Each row of a before or after table is a point. The points were changed in one or more steps. Then noise was added and the rows were shuffled. The steps act on columns, c1 being the first. Name the steps. A step turns or swaps two columns, mirrors them in a line or flattens them onto one, adds a multiple of one to another, or multiplies or shifts one. Angles are multiples of 10 degrees, from the lower column toward the higher: turns from -170 to 170, lines from 10 to 170 but not 90. Use the fewest steps. Two steps may share a column if one is a turn and the other turns, adds or multiplies; they go together, in the order done. Otherwise the lowest column goes first.

Before:
[[ 21  16  13]
 [ 34   0 -10]
 [ 13  22 -10]
 [ -6 -12 -44]
 [ -2  40  25]
 [-25  31   9]
 [ -7 -14 -52]
 [  6  -6  -8]
 [ 15 -24  16]
 [-13  15   0]
 [ 36   5 -10]
 [-25  17 -13]]
After (12 x 3):
[[-20  15  -6]
 [ 16 -27  16]
 [-28  13 -21]
 [-19  42  21]
 [ 54  -3   3]
 [ 61   4   4]
 [-43  31  -4]
 [ 27  20  20]
 [ 20 -13 -52]
 [ 16 -11 -42]
 [  9  -5  -5]
 [ 21  21  -4]]
Steps: turn c1 and c3 by 20 degrees; multiply c1 by 1.6

Before (9 x 8):
[[ -3  -3  19  -3 -18 -31   6 -42]
 [-13  -1  -3  -6   2 -45  17   4]
 [ -7   2 -25  -2 -10  32 -33  -6]
 [-50 -44   0  -9  19 -22  18  -8]
 [-22 -11  13  38  13 -11  -3  34]
 [-13  17  -4  25  -6 -10  17 -59]
 [-14 -20   3   1 -21  20  34   0]
 [ 45 -25 -32  15 -15  -4 -26  40]
 [ 15  -3  -3 -12  12  -1  -2 -24]]
After (9 x 8):
[[ -9 -38  -5  -2   9  17 -16 -11]
 [ -6  -1  -8  -1  12   2   4  30]
 [-46  -4  -4  -1  23  49 -11 -25]
 [ -8  27   4  -3  -7  12 -39 -11]
 [-48 -15   6   3  -3 -13 -18  37]
 [  5  -5  22  10  10  12   7 -43]
 [-28 -28  14   8 -17  15 -12  30]
 [ -9  29 -25 -10 -20 -12  29   0]
 [ 61   6 -24  -8 -25  28  21  -3]]
Steps: mirror c1 and c8 in the line at 20 degrees; turn c2 and c6 by -110 degrees; flatten c3 and c4 onto the line at 20 degrees; mirror c5 and c7 in the line at 10 degrees

Before (14 x 14):
[[-17  -4  -7   8 -10 -32   9   5  15  -7  16  34   0 -10]
 [-22  12 -18 -31  14 -15   4 -11  -4   6 -18  20 -25   2]
 [ -5 -12 -16 -32  18  -7   3 -27  14   7  10   1   0 -14]
 [ 19   0   7   5  -7  -7  29  10 -22 -40  19 -10  32  19]
 [ -8  20 -10 -21  13  -8 -28 -20  19  -7  12  27 -22  -2]
 [ 26  19  31   8 -20 -29  32  11  -8 -25  20  25  15 -37]
 [ 27 -19  16  14  -8  -7  16  11  -8 -46 -14   7  27  -9]
 [-10  15  -6 -14 -13 -12  -8 -25  22  24 -12  15  -6  10]
 [ -4   7 -21  -7   1  14  14 -24  14   6   4  29 -26  -3]
 [-14   2 -13  -3  -5 -15  -4 -26   5  -5   3 -11 -31  -9]
 [-29   5   3 -24 -14   9  -8   0  11   4  11  16 -15 -21]
 [ 11 -18  31  10 -10 -12  22 -18 -35 -38  13  17  29  -1]
 [-18  23  -9  14   8  -7  -1  -9   0   1   1  18  11 -23]
 [-10  -8  23  -4  27   0  15 -14  12 -10   2  -6  -9  12]]
After:
[[ 17   0   7   3  -9   1  21  12 -21 -49  -7 -11  30  21]
 [-14  -2  -7   5 -12 -26   5   3  16  -6 -25  34   0 -11]
 [-11  14  -6 -19  -7   2  -5 -24  22  30 -14  17  -6  10]
 [ -9  -7  24   2  28  -8  11 -16  12 -12   3  -6  -9  10]
 [ 26 -19  15  13 -10  31  13  12  -7 -63 -19   8  28 -10]
 [ -6  21 -10 -18  16 -31 -20 -22  21  -9  -1  27 -22  -2]
 [ 11 -17  31   8 -13   0  16 -18 -34 -51 -15  17  28   1]
 [ -8 -11 -16 -32  21 -11   3 -26  15   9  -3   3  -1 -12]
 [-31   5   3 -25 -10 -20  -5  -2  12   7  16  17 -14 -22]
 [-18  22 -10  15   7   3  -2 -10  -1   3  -9  16  11 -24]
 [ -5   5 -22  -3   2 -17  10 -26  15   8  20  27 -24  -2]
 [ 28  20  32   4 -19 -22  22   9  -9 -33 -24  25  13 -36]
 [-13   2 -13  -4  -6 -28  -2 -25   7  -5  -8 -11 -32  -6]
 [-19  12 -18 -29  19  -5   4 -11  -5   7 -13  18 -27   3]]
Steps: turn c4 and c5 by -10 degrees; add -0.7 times c13 to c11; turn c6 and c11 by 70 degrees; multiply c7 by 0.7; multiply c10 by 1.3

Before:
[[-33  -2  11 -15  11   9   1  19 -10  20 -30  28  17  26  38  -7 -23  29
   15   2  11   7  -7  -2]
 [-17 -11  17 -11 -17  16  17   8  -8  11 -26  20   1  12  22   4 -28  43
   -1   0 -15 -22  29  25]
 [-13  19   9  10 -12 -10  -4   6   7 -18  17  -3   1   0  -7  -3  11 -24
   10   6  -2 -17  -3 -14]
 [ -9  24  -2   6 -21  -6  -9 -10  -5 -16 -17   3 -19  -6   4  11   3 -28
   20 -10   3  10  -3  -5]
 [ -8 -10  19 -24  15   0  28  18 -20  21 -10  30 -15  25  22   3 -24  24
   19   1   6   0  31  14]
 [-10  -6  16  -1 -18  -9   6  21   8 -18  -5 -21  -9  16   6  13  10  -5
   32 -17   0   3  -3  16]
 [ 19  16  -3  11  15   0 -24   2  -2  20  10  -8  39 -10  -4  18   7  -7
   -1   4 -23  13 -13 -24]
 [  9   5   0 -10 -35 -11  16   7   8 -16  -8   2  -4  12   4   9 -16  -8
   23 -10  20  -9   3 -10]
 [ -3   9 -16  -9  -6   2 -13 -12  -2 -17  20  -8   9  -4   4  14  15 -13
   -7 -15   4  -4 -17  -1]
 [  2  -8   2   6  -2  22  -8 -15   7   8   4   6  22  -1  -8  15  25 -20
   -7  11 -20   8 -39 -20]
 [  1  -5  -8   2 -16 -27  -6  -5 -11 -24  -5 -11  -8  16   5   2  19  -3
   21   5 -12  -5 -20 -11]
 [ 17  17 -21  19  41  22  -3  -3  22  14  12   8  18 -12 -21   6 -11   5
   -4   6 -33  -6 -33 -10]]
After:
[[-11  -7 -26  -3 -17  -8   8  12   5 -19  -5 -19 -11  14  -7  14   8  -6
   32 -21 -20   0  -3  17]
 [ -5  11  14  -7  -7   0 -15 -14   4 -18  16  -9  10  -6   2  15  13 -15
   -4 -11  13  -4 -16  -4]
 [ 19  16   5  18  43  21  -4 -24 -21  16  14   7  18 -13 -21   6 -12   4
  -17   8 -59  -4 -32 -10]
 [-12  25   9   7 -19  -5  -8  -2   4 -15 -15   0 -20  -5   4   9   4 -29
   21  -5 -12  11  -2  -6]
 [-18  -9 -12 -13 -20  18  19  14  23  11 -26  21  -1  12   8   8 -26  43
   -6  -4 -27 -23  29  27]
 [ -1  -5   4   0 -17 -28  -5  -4   5 -25  -7  -9  -7  15   7   1  18  -4
   13   6 -37  -6 -22 -10]
 [-15  18  -7  10 -11 -10  -4   9  -8 -19  17  -5   3   0  -8  -2  11 -26
    9   6 -14 -15  -4 -13]
 [  0  -7  14   7  -1  22  -9   6  -7   8   4   7  25  -3  -7  13  24 -16
  -14  11 -34  10 -41 -18]
 [-33  -4 -21 -15  11   9  -3   4  40  19 -29  30  16  25   9  -8 -22  26
   17  -1   9   8  -3  -2]
 [  8   6  -6 -12 -37 -12  18   0   3 -15  -7   2  -4   9  -8  10 -16  -8
   28 -17  22 -10   2 -13]
 [-11 -12 -20 -23  16  -1  25  14  21  20 -10  30 -15  25  19   3 -24  24
   20  -7  -3   1  31  13]
 [ 19  18   0  11  10  -2 -23   1  -1  20   9  -8  38 -11   1  20   5  -5
   -8  11 -45  14 -12 -23]]
Steps: turn c3 and c8 by 100 degrees; add -0.3 times c7 to c20; turn c9 and c15 by -90 degrees; turn c19 and c21 by -20 degrees; multiply c21 by 2

Before (10 x 64):
[[ -7 -15  -6 -21  13  -8 -29  11  34 -24  11 -15   8 -14   0  10  25  -4
   14  10 -32 -11  28   0 -26 -12 -60 -34  10   9 -19 -25  23 -10  -4 -21
  -11 -29   6  19   0  11  22  17   4  25  15 -33   4  -4  -4  -8  -9   1
  -20  -8  13 -17 -22  -2   5   3  15   8]
 [-19 -20 -12 -12   7   4 -32   2  42  -2  -9  -6   7   2  -2  14  16  -7
   21  21 -30  -8   9 -27 -36 -12 -41  -1   1   8 -25  -9  -3  -3  16   6
  -20 -29  -3  -4   2  23   2  17  -9  17  35 -14  16   7 -11 -24 -30   9
   -7   6 -17 -29 -15 -10  14 -22  22  -8]
 [-17 -19  -2 -12  10  28 -27   9  47 -27 -23  -1  17   4  -6  18  28 -14
    5  13 -37  -1   1 -20 -12 -22 -24 -21  12   3 -13 -17  15  11  11  -5
  -13 -21  16   9 -11  39  18   2  -6  25  22 -29 -10 -10 -12 -11 -40  -3
  -24   9  33 -17  -3 -10   8  -6  16  -2]
 [ -8  29 -13  12  15 -24   0 -18 -31   2   2  -3 -14  -8 -16 -14 -16  -1
   -8 -18 -11  28  -9   2  19   2   9  16   0   3  22  27 -10  15  23 -18
   36 -12 -19  -8  -2  10 -11   9 -21 -18 -25  36 -16 -13  22  -5  30 -13
  -10  10   5  -1  15   4 -22 -23  -6  13]
 [-47  25 -18  -9   9 -25   6 -23 -53   3 -15   3   2   8  -1 -22   3  -8
  -17 -18  -4  15 -16  -4   1  -3  -6  22  -7   0  14  10 -18  25   1 -11
   15 -10 -29 -13 -10  12   7  -3  -5 -37 -26   2 -10 -12  25  -2  16  -9
    4 -15   2  -5   3 -11 -24   0   3  -4]
 [ 17  14 -21  15  -6 -20 -15  30   7  35  11  18 -17  12   5  11  16   8
   -2 -18  14  16  -1  15  23 -34   8 -34 -21 -30  23  -1  17   1  -2  -5
   -4 -25  -8  20 -27  22 -11 -14 -11 -14  14   7  -8   7 -12 -12 -22   5
    7   4 -16  35   8  20  -1  -4  39   8]
 [ -5  -5 -15   0  18   0  -7  15   5  51   4  35 -20  24  11  11 -19  -4
    2 -13 -11 -13 -17  16  24  -9  23 -31 -22 -25  -4   1   5 -10  -2  10
    2   0  -4  15 -38  11  -7  14  -5 -10  13  -5 -38   4 -14  -6  12  15
   16  27 -25  36  -4  -3  33   2  39   2]
 [-32  51  -4   4   3 -24 -17 -40 -56  19  13  10  22  -5  -5  -3   4  -9
    0  -3 -12  12 -19 -11  23   4  -5   7 -16  -2  29  13 -10   2  23   1
   27   0 -29 -29 -13  -3 -13 -24  -8 -13  -8   9   8 -16  25   0  13 -12
   12   4  19  -7  13 -13 -23 -10   6  13]
 [ -7  -9 -47  -3  -8  -5   3  21 -14  38  19  31 -14  13   5   6 -12   7
    9 -23   0  -5   4  19  17  -2   0 -37   8 -27   8  19   3  -6   1  32
   -4   0   2  15 -43  16   7 -35   9  18   0  -5 -10  -3   6 -12 -13  10
    8  -1 -23  27  10 -20  21   5   7  -1]
 [-25  48 -13 -25   5 -35  -5 -16 -37  -8  21  -1   9 -18  -9 -21   1  -3
  -14 -30   5  11 -22  18  11   9  19  13  -4  13  11  15 -31  17   0  -8
   15 -18 -34 -24 -20  10  -2   0 -18 -22 -17  26  -8  -9   9 -19  18 -28
  -23  18   6   5   1  16  -9   1  -1  17]]
After:
[[  6  -1  -6 -23  13  -8   5  12  35 -25  10 -18  11 -13   3 -30  24  -1
   17  13 -32 -15  24   2 -26 -13 -58 -39  11  -5 -17 -22  23 -10   1 -16
  -11 -31   6  21   1   6  21  15   1  23  13 -34   4  -3  -2  -1 -21  10
  -22  -9  13 -17 -22 -13   7   6  17   7]
 [  4   3 -13  13  12 -24 -12 -18 -30   2   2  -3 -13 -10 -15   1 -14  -1
   -9 -20 -13  30  -7   3  19  -2  10  13  -1  11  24  26 -11  16  24 -19
   37 -12 -18 -13  -2  10  -9  10 -21  -4 -25  36 -15 -11  20   3  32  11
  -10  13   9   1  13  28 -22 -21  -4  17]
 [ 16  17 -11 -27   5 -35 -20 -15 -38  -7  22  -4  11 -18 -11  -2  -1  -2
  -13 -29   3  10 -22  18  10   6  21  16  -5  18   8  10 -32  15  -2  -6
   16 -20 -36 -24 -21  13  -7   1 -20 -16 -17  26  -7 -11   7   0  28  26
  -27  23   5   5   2  49  -9   4  -1  18]
 [ -5 -14 -16  -9   2   4  16   3  42  -3  -9  -7   3  -1   1 -31  14 -11
   25  22 -30  -4   8 -29 -32 -10 -44   0   3 -10 -25  -9   0  -3  16   7
  -17 -28  -2  -4   6  22   2  19 -12   7  35 -12  18   9 -10   0 -34  16
   -8  11 -18 -31 -15 -22   9 -23  18  -6]
 [ -1 -13   1 -11   9  26  18  12  47 -30 -23  -4  19   3  -6 -26  27 -13
    9  10 -42  -1   2 -25 -11 -22 -24 -19  12   1 -14 -15  13  10  11  -5
  -10 -22  14   5 -13  37  18   1  -6   7  22 -29  -8 -11  -9   2 -47  19
  -28  11  33 -15  -9 -17   9 -10  18  -5]
 [-28  -3 -14  -5  19  -1  12  19   5  51   2  39 -19  25  11 -10 -19  -5
    4  -9 -10 -13 -20  14  20  -3  25 -33 -20  -3  -4   2   4  -7   4  10
    3   0  -7  15 -41   9  -9  12  -5  -5  12  -7 -37   7 -14  -1  16  -7
   16  37 -26  35  -9  -2  34   4  39   1]
 [ -5 -15  -3   5  -1 -26  -1 -42 -58  21  13  11  17  -7  -8 -14   4  -9
   -1  -5  -9  13 -20 -11  19   9  -2   6 -14  11  28  14  -8   2  22   2
   26  -1 -32 -33 -16  -6 -14 -26  -8  -8  -6   7   9 -15  24  -1  19  33
   10   2  21  -7  12  50 -25  -6   8  13]
 [-10 -12 -18  -9  10 -25 -22 -19 -53   1 -17   3   1   7   1   5   4 -12
  -18 -19  -7  15 -16  -2   0  -4  -6  24  -9   4  13   8 -24  24   2 -13
   17 -12 -33 -16  -5  11   5  -7  -7 -28 -26   2 -10 -10  29   2  29  48
    5 -23   3  -5   4  19 -27   3   2  -5]
 [-31 -19 -47  -5  -7  -5   5  20 -11  38  20  28 -13  10   3   3  -9   2
   10 -25  -3 -10   5  19  18  -4   0 -37  11   6   7  19   1  -3   0  35
   -4   1   2  13 -41  15   8 -36  10  15  -2  -3  -9  -5   4  -1 -18  -4
    4   0 -25  29  10 -10  22   6  10   2]
 [-21  18 -21  16  -8 -19  12  30   5  31  13  19 -20  13   5 -17  15   7
   -1 -16  13  17  -3  16  23 -35  14 -34 -20  12  27  -2  18   5   0  -5
   -2 -25  -4  22 -30  25 -11 -13 -13 -24  12   5 -10   7 -10  -1 -14 -24
    9   4 -12  35   5  12  -2  -4  35   5]]
Steps: turn c30 and c54 by 120 degrees; turn c1 and c54 by -70 degrees; swap c2 and c60; swap c7 and c16; turn c46 and c53 by -20 degrees; multiply c52 by 0; multiply c56 by 1.3
